Each row of a before or after table is a point. One or more steps were done to the points. Then noise was added and the rows were shuffled. The steps act on how far a point lies along the listed directions, d1 being the first. What was done? A step turns or swaps two directions, mirrors them in a line or flattens them onto one, adds a multiple of one to another, or multiplies one. Angles are multiples of 10 degrees, from the lower direction toward the higher: turns from -170 to 170, lines from 10 to 170 but not 90. Use the fewest steps. Two steps may share a direction if one is a turn and the other turns, adds or multiplies; they go together, in the order done. Otherwise the lowest direction goes first.

Directions:
(1): [-39  -7 -51]
(2): [ 22 -60  -9]
(3): [ 46  23 -39]
Before (12 x 3):
[[  8 -11  -5]
 [ -4  26  13]
 [ 20 -13  -1]
 [  7 -16  -3]
 [ -7   5 -14]
 [ 13 -17   5]
 [  1   5 -21]
 [ 16  -6  -4]
 [ -9  -3 -13]
 [-22  13 -29]
 [-13   8 -16]
 [-20  10 -17]]
After (12 x 3):
[[ 16   6   6]
 [ -9   6 -34]
 [-16   0 -27]
 [-29  -8 -38]
 [  3  -1  -1]
 [ -1  -4   2]
 [ 14   6  11]
 [-39  -1 -60]
 [-21  -6 -25]
 [ 12   3  19]
 [-20  -1 -35]
 [ 15  10  11]]
Steps: multiply d1 by 2; flatten d2 and d3 onto the line at 100 degrees

Directions:
(1): [10 51 31 24 16 31]
(2): [ -6  29  29 -53 -14 -27]
(3): [  0  -4  31  44 -16 -48]
(4): [ 60  15 -22   0 -34  -4]
Before (13 x 6):
[[-24 -14 -22 -48  13  20]
 [-15 -33 -13 -28   4 -15]
 [-39 -14  26   2  21 -21]
 [ -7 -10 -21  -8   0   5]
 [ -9  13  31  12 -13 -57]
 [-20 -38 -31 -29  -2  16]
 [-39 -21  -4   0  17   6]
 [-15 -23  12  32  17  -9]
 [  7  -3   5  22 -20 -20]
 [ -3  -9 -46   9  11  20]
 [  0   3  19  32  -1 -14]
 [-45 -17   6 -39  12 -16]
 [ 21 -13 -10  -3 -23 -20]]
After (13 x 6):
[[-27  -5   8  10  25  15]
 [ 35   3  -4  -3 -42 -39]
 [ 11 -19  -2  -9 -11 -28]
 [-21 -32   3  42  22   3]
 [ 19 -11 -50  42  -1  11]
 [-52  14  31 -42  27 -20]
 [-10 -10 -15 -23   5  13]
 [  9  -9 -14   9 -12  -6]
 [ -6 -15   7  37 -10 -26]
 [-22   0  32  14   6 -38]
 [-27  -2  -3  -6  12  19]
 [ -1   6  29 -18 -28 -57]
 [ 21 -26 -21  17 -33 -20]]
Steps: multiply d1 by 0.7; multiply d2 by 1.6; mirror d3 and d4 in the line at 130 degrees

Directions:
(1): [  1  -7 -10 -13  14  58  60   0]
(2): [ 43  -3 -13   0 -45  41 -33 -28]
(3): [-10  51  18 -53  20  22 -29   5]
Before (11 x 8):
[[-15  -8   7   7  13 -60  -5  17]
 [ -8   1  -8  -8   3  10  37  13]
 [ -6  14  -6 -17   8  17   2  -9]
 [-18   6  14   1  -1 -38  -2  17]
 [ -6 -16  -4  17  -9 -27 -18  -6]
 [-17 -19   3  17  -2 -57 -16  10]
 [ 16 -10  -4   1  -7  34   6  -7]
 [ 13   1   3  -6  -9   3  -7 -11]
 [-26   8  13 -14  25 -15   0  12]
 [-32 -12   2 -12  30 -11  38  16]
 [ -1 -18  -9   3 -20 -14 -20   1]]
After:
[[  9 -44 -23  17 -12  31  54  -6]
 [ -7 -36 -14  22  -1   7  39  -6]
 [-15 -31 -11   6   0  -5  27  10]
 [ -7  -6   9  15   5 -31 -19   8]
 [-10  32   2 -26   8   0 -27  -7]
 [ 27 -29 -19   0 -14  39  40  -9]
 [ 27 -16 -12  -5 -36  22 -27 -22]
 [ 14   3  -9   4 -33 -11 -21  -2]
 [  9  15   5 -31  -3  40 -16 -11]
 [ -5   3   9  -9  12 -14   7   2]
 [ 10  -2  -3 -10 -17  32  25  -1]]
Steps: turn d1 and d2 by 160 degrees; multiply d3 by 2

Directions:
(1): [-13  19 -16  25 -16  -6 -15  58 -47]
(2): [-33 -40  -1  59  -1 -24  17 -22  -5]
(3): [-24  32  45  -3 -60  -6  12 -12   4]
(4): [ 20  25  25  33  27  42  46  -1 -16]
Before (12 x 9):
[[ 23  44  28  -9   3  35  25  -4 -10]
 [  4  52  49 -14 -33  37  23 -10 -10]
 [ -3 -34 -27  12  21 -11  -6  -7   9]
 [-18  38  43 -12 -60   7   0   2   3]
 [  7 -30  -7 -17   7 -20 -18 -16  14]
 [-11  15  47 -28 -21   2  24 -45  34]
 [-16   9  15 -19 -15   6  18 -28  17]
 [  5 -18 -15  -5  -1  -6 -12  -1  -5]
 [ -3 -29 -32   5  13 -30 -32  -1  22]
 [ -2 -11  20  -6  -5  -7  25 -52  32]
 [ -1 -54 -30  13  29  -4  -3 -25  15]
 [-12 -20  -5  29 -15 -19   2   0 -10]]
After:
[[ -5 -31 -28  15  16 -28 -22  -8  23]
 [  3  54  38  -7 -31  36  18   8 -25]
 [  2 -50 -37   1  27  -7 -15 -12  12]
 [ 23  47  24 -10   2  34  20   7 -17]
 [  5 -31 -11   1  12 -20 -12  -9   1]
 [ -9 -17  -5   7 -20 -21  -7  -3   0]
 [-15  22  19  -3 -16  -1  10   8  -7]
 [ -3  -3  -6   0  -2 -11   3  -5  -1]
 [-18  13   0  -7 -11   5   9   2  -6]
 [ -2 -32 -27   4  19 -12 -10  -8  12]
 [  3 -20 -12   1  -1  -4  -6  -7  -1]
 [-22  39  39   6 -57   7   4  11 -10]]
Steps: flatten d1 and d3 onto the line at 70 degrees; flatten d2 and d4 onto the line at 130 degrees

Directions:
(1): [ -5 -15 -26 -29 -19   6 -56  29  22 -13  -7]
(2): [ -5  12  46 -40  -4 -10   6  14  20  -3  47]
(3): [ 21  39 -18 -27  -6 -33   2 -30  30  20 -22]
(4): [-28 -10  21  27   7 -17   8  31  45  24 -28]
(5): [-22  35   1   3 -28  60  12 -10  22  -5  -7]
Before (12 x 11):
[[ -6  42   2 -26  -9 -15   1  -9  59  40 -33]
 [-26  23   4  -4 -12  28   8   6  57  12  -1]
 [  7  20  -1  20 -13  60  31 -29 -38 -17  22]
 [  1   1   0 -23  -8 -28   4   9  16  20  -2]
 [ 14  23   4 -25   7   2   9 -10 -44 -12  41]
 [ -3   8 -10  -8   0 -17  20  -1  39  15 -33]
 [ -6  11   0  24   4  21  15   3   2   0 -14]
 [ 21   2  -4   7 -10  41  11 -33 -40  -6  21]
 [  4  19  41   2  20  -9  55 -17 -34 -14  42]
 [-16   0 -15 -31  -9  -1 -27  24  34  13 -12]
 [  2  24  23 -36 -10 -11   5 -12  36  -2 -14]
 [ -4  -4  31  19  -1  12  38 -19 -36 -11  26]]
After:
[[  8  24   5 -21   1 -18  40 -20  21  10  -8]
 [  4 -56 -25  18  10 -25 -52  51   2   0 -20]
 [-24   3 -28  -5 -10  21 -40  35  15  -6 -24]
 [ 13  28 -11 -15   3  14  20 -33 -32  10   8]
 [ 12  19 -10  -9  -8   3  16 -39  12   1 -41]
 [ 13  -6 -30  20  23 -19  20 -29 -16  17 -13]
 [-28 -42   3  29  -5  -5 -16  35   9   3 -25]
 [ 14 -41 -12  -3  -2  -8 -55  35  13   2  -1]
 [ 17  51   0 -18   6 -16  29 -50  13  38 -23]
 [  2  22  -2 -10 -21   7  26 -13   9  14  -5]
 [  5 -16   7  17  18 -25   3  15  -4   5  -4]
 [-43  -8 -12  36  -7  15 -11  41  41  -2 -44]]
Steps: mirror d1 and d4 in the line at 130 degrees; add -0.5 times d3 to d5; turn d2 and d5 by 140 degrees

Directions:
(1): [ 9 -7 19 12  0 23 36 42 -9  8  0  4]
(2): [-12  23 -24  18  24  33   2  -3  17   1  25 -15]
(3): [-10  -8  -8   5  18  -6  15 -11 -51 -25  11  -8]
(4): [ 12 -39 -35 -25  13   4  -8  17   5   2  14   9]
(5): [  6   6   1  10   2  12   1 -15   0 -15   6  60]
(6): [  2  33 -19 -19  11 -30  24   7  -6  27   5  13]
Before (9 x 12):
[[-11   8   1   9   3   4  -1 -29 -24 -17   0 -39]
 [  1  -9  -2   2   0  13  -3  14   4  -6   5  25]
 [  8 -18   1 -11 -14 -19   4 -10 -12 -10 -16  50]
 [ -4  12 -32 -15  14 -23   0 -25  -5  -3  12  43]
 [  0 -37  13  38 -12  29 -17  -2  -6 -25  13  30]
 [ -3  16  10   7  10 -10  11  14 -44  -3 -19 -18]
 [  2  -4  -4 -20  -9 -14  -4   2  -7   4   0   9]
 [-15  20  36  16  -4  -8  30  -2 -14  16  -5 -11]
 [ -7  15  10  16  -4  19  -6 -17  17  -8   7  16]]
After, 9 rows:
[[ 14  22 -15 -15   4 -12  28  21  17  31   1  57]
 [ 12  -7   0 -17 -13 -30  18   2 -11   9 -17  59]
 [ -1  13  15  16  10  11  13  24 -35  -1 -16 -21]
 [ -6  -5 -14  -7   4  -9  -7   0 -12  -5   6  26]
 [  7  -7   1 -22 -12 -13   0   8  -5   9  -2  11]
 [-24  25  22  22   9  -4  21 -20 -16   4   4 -21]
 [  2   4  25  23  -8  43  14  12   9   4  -7 -33]
 [ -9  27  -1  14   5  14  -1 -20  16  -4  11  17]
 [ -1 -24   2  27  -9  10  -9  -6 -12 -17  16  34]]
Steps: mirror d1 and d3 in the line at 50 degrees; add -0.5 times d4 to d2; add 0.7 times d5 to d6

Directions:
(1): [ 11  -5  19   4 -20  -5   8  10  10  -5 -57 -60 -12 -31   6   3  -7 -19]
(2): [  3  39 -10  39  23  32  16  14  -2  -3  14 -21  44  -9  14 -28  13 -26]
(3): [ 21   8 -49 -24  28 -24   4   5 -26  20 -18 -26 -11  34   7   2  37  -3]
(4): [-21   3 -17  36  32   7  24  20  -6   4 -10  -7 -29  24 -21  23 -56   4]
(5): [ 18  -8  35  17  21 -42  56  -5 -22 -10 -12  30   6  -4  27   0   7   0]
Before, 11 rows:
[[ -4   2   1   6   1   1   0   0  -1  -1  -7 -17  -2   0   2  -2  -1   0]
 [  6   4   8   3  -6   1   2  -2  -5   0   4   6  11  -4  10  -7   9  -1]
 [ -6  -2  -8  -2  -1   6 -16  -1   1   3  11  10  -5   0  -6   7  -3   7]
 [ 10   6  -2 -10   4   0  -5  -3   2   5  -5 -14  10  -2   5 -10  17   0]
 [  3   5  -3 -11  -9  -7  -7  -6  -1   3   4  -3   2  -1   5  -9  17  -2]
 [ -8  -5   0   2 -11   7  -9   3   6  -4  -6 -12  -1  -9  -6   6  -7  -5]
 [ -2   0 -17 -11   0   2 -15   1   7   7  -5 -17  -8   5  -5   3   9  -3]
 [ -6   0 -18  -5  -3  10 -15   5   5   0 -11 -21  -6   3  -5   1  -7   1]
 [-10   7  -8  19   7  17  -5   4   3  -5  13   4   0   1  -8  -3 -13   4]
 [  0   1   0   5   7   5   4  -7  -2  -3  16  26   9  -1   2   0   2  -3]
 [  4  -9  -8 -15  -6  -5  -5   2   3   3 -12 -12 -12   1  -9   6   1   0]]
After (11 x 18):
[[ -4  19 -23   1  13  25 -18   3   6   8  18 -10  16  11  -6 -14   6   1]
 [  3  -5  10  20  18 -13  32   0 -10  -5 -12  13  -4  -3   5  11 -13  -7]
 [  6  10   5  20  15  -3  23   3 -14   0   7  13  11   5  13  -5   2  -2]
 [ -5  -3 -21 -24 -16  16 -33   0  13   6   9 -10  -4   2 -18   0   5   2]
 [ -3   2  -1  -3  -6   6 -14  -4   1   0   4  -9   6  -1   2  -6  10   2]
 [-10  -3  -1  -5 -16  13 -21  -3   9  -5  10  -2   9  -9  -6   1   3  -2]
 [ -5  -6   7   7 -12   8 -11   2  10  -7 -12 -13 -11 -14  -7   1 -13   2]
 [-18   7 -36 -20 -17  39 -58   3  25  12  16 -29  -5   5 -26   0   2  -2]
 [-16   3 -30 -23 -28  40 -60   2  24   3   8 -27  -1  -2 -20  -4  -2   3]
 [-11  -6  -7  -2 -11  13 -24   4   9   3  -2  -8 -17  -7 -14  13 -18   6]
 [-10  17 -20   6   5  14 -11   2   0   5  19  -4   4  12  -7  -9  -1  -3]]
Steps: turn d1 and d4 by -110 degrees; add -1 times d1 to d2; turn d3 and d5 by -30 degrees; multiply d5 by 3

Directions:
(1): [ 29  43  -9 -26  13 -17 -11  -1  -4   4 -10  11  22  -6 -23 -15  60  -2
 -33 -29]
(2): [ 50  10 -25  15  15  -7 -12  13   4  21 -24  44  -3  23 -14  30 -27  29
   4  28]
(3): [ -3 -32 -21 -20 -21 -28 -43  45 -21  -9  11 -21 -12  31 -22 -10   9 -19
 -11  27]
(4): [-16  27   8  18 -12 -25  30  19   8  13  45 -23  -7  25   2  17  23  56
  -6  10]
Before (14 x 20):
[[ 43  -3 -24 -30  12  10 -40 -17 -13   7 -36  36  -1   8 -13 -14  14 -21
   -7 -16]
 [ -7  -3  -8  -7  -9 -22  -4  18  -7   8  21 -10 -11  18   2  -3   1  -1
    5  14]
 [  0 -18 -11   4  -9  -5 -20  15  -3 -10 -10  11 -13  15  -4   8 -13  -5
   -7  18]
 [-12  42  -6  -9   4 -12  31   1   3  18  20 -11  -2   5   1   5  38  38
  -12 -15]
 [ -4 -60  -9  -1  -8   2 -47  34  -3 -17  -9   5 -27  18 -13  -9 -35 -53
   13  19]
 [ -6   9  -7 -32 -16 -29 -22  31  -3  -5  -1 -18   2  25 -10 -11  33   3
  -13  -9]
 [-17  -5   9  19 -12   5  20  -4  16   0   8 -23 -13   3  38  28 -20  26
   24  13]
 [-19 -17  21  17  -3  25  22 -14 -17   0  -5 -12   1 -18  22  -3 -22  -6
   15  -9]
 [ -8   2   9  25  16  19  26 -32  12   7  -8  16   7 -22  21  27 -41  -2
   29  -4]
 [ 20  22   3   0   6  11   8  -2  10   9 -17  16   6  -3 -11   5  10  10
   -7  -7]
 [ -9  24  -4 -24   1 -42 -16  52  -1  -2  43 -41  -2  43 -26 -13  54  14
  -30  12]
 [-31 -11  26  -7   2  34  20 -46  12 -11  15 -14  17 -53  18 -20  20 -35
    1 -50]
 [-27  -4  15   5  16  18  -1   2 -17 -10   6   5  12  -6  10  -1   2  19
    4   6]
 [ -8 -27 -24  -4 -30  -9 -17  27 -10 -17   4   1  -9  18  -5  -1 -10 -16
    4  31]]
After:
[[ 25  17   3  -4   5  13  -3  -2  11   8 -26  23   8  -5 -13   0   4  -2
   -9  -7]
 [-21   8  13  27 -16  -6  29   4  21   4  26 -30 -15  13  36  38 -13  50
   23  19]
 [ 48 -18 -28 -36  15  14 -53 -21 -17   0 -50  41   2   3 -14 -22   7 -43
   -6 -18]
 [-12  -1  -7  -5 -13 -22   0  18  -7  10  28 -12 -13  18   4  -5   2   0
    5  11]
 [-17 -21 -19  -2 -33 -14 -12  27  -9 -17  15  -9 -10  19   0   1   1  -7
    3  29]
 [-26  -7  26  -4   7  38  23 -53  12  -7   8  -5  19 -55  18 -18  15 -32
    3 -46]
 [-19  -9  27  25  -4  20  34 -11 -15   4   9 -14  -3  -9  24   7 -15  15
   14  -3]
 [ -6  33  -9 -11   6  -5  21  -7   1  17   4   0  -1  -4   0   1  32  28
   -9 -15]
 [-10  12  -2 -32   4 -31 -24  40  -4  -8  31 -41   1  29 -25 -22  52 -10
  -28   5]
 [ -3   0  -7 -38 -13 -22 -27  25  -5 -11 -14 -13   3  16  -8 -17  27 -13
  -13 -12]
 [-26  -2  13  13  17  19   1   1 -15  -8   9   3  11  -6   8   1   5  27
    2  10]
 [ -7  11   9  29  14   7  29 -22  13  13   4  14   5 -10  20  36 -37  18
   28   5]
 [-20 -53  -2   3 -15 -11 -36  38   1 -13  11 -10 -25  26 -10  -5 -26 -39
   13  18]
 [ -4 -18 -10   4 -11  -9 -16  20  -3  -9  -2   3 -16  18  -1   9  -7   0
   -9  18]]
Steps: add -0.7 times d1 to d4; turn d2 and d3 by 10 degrees
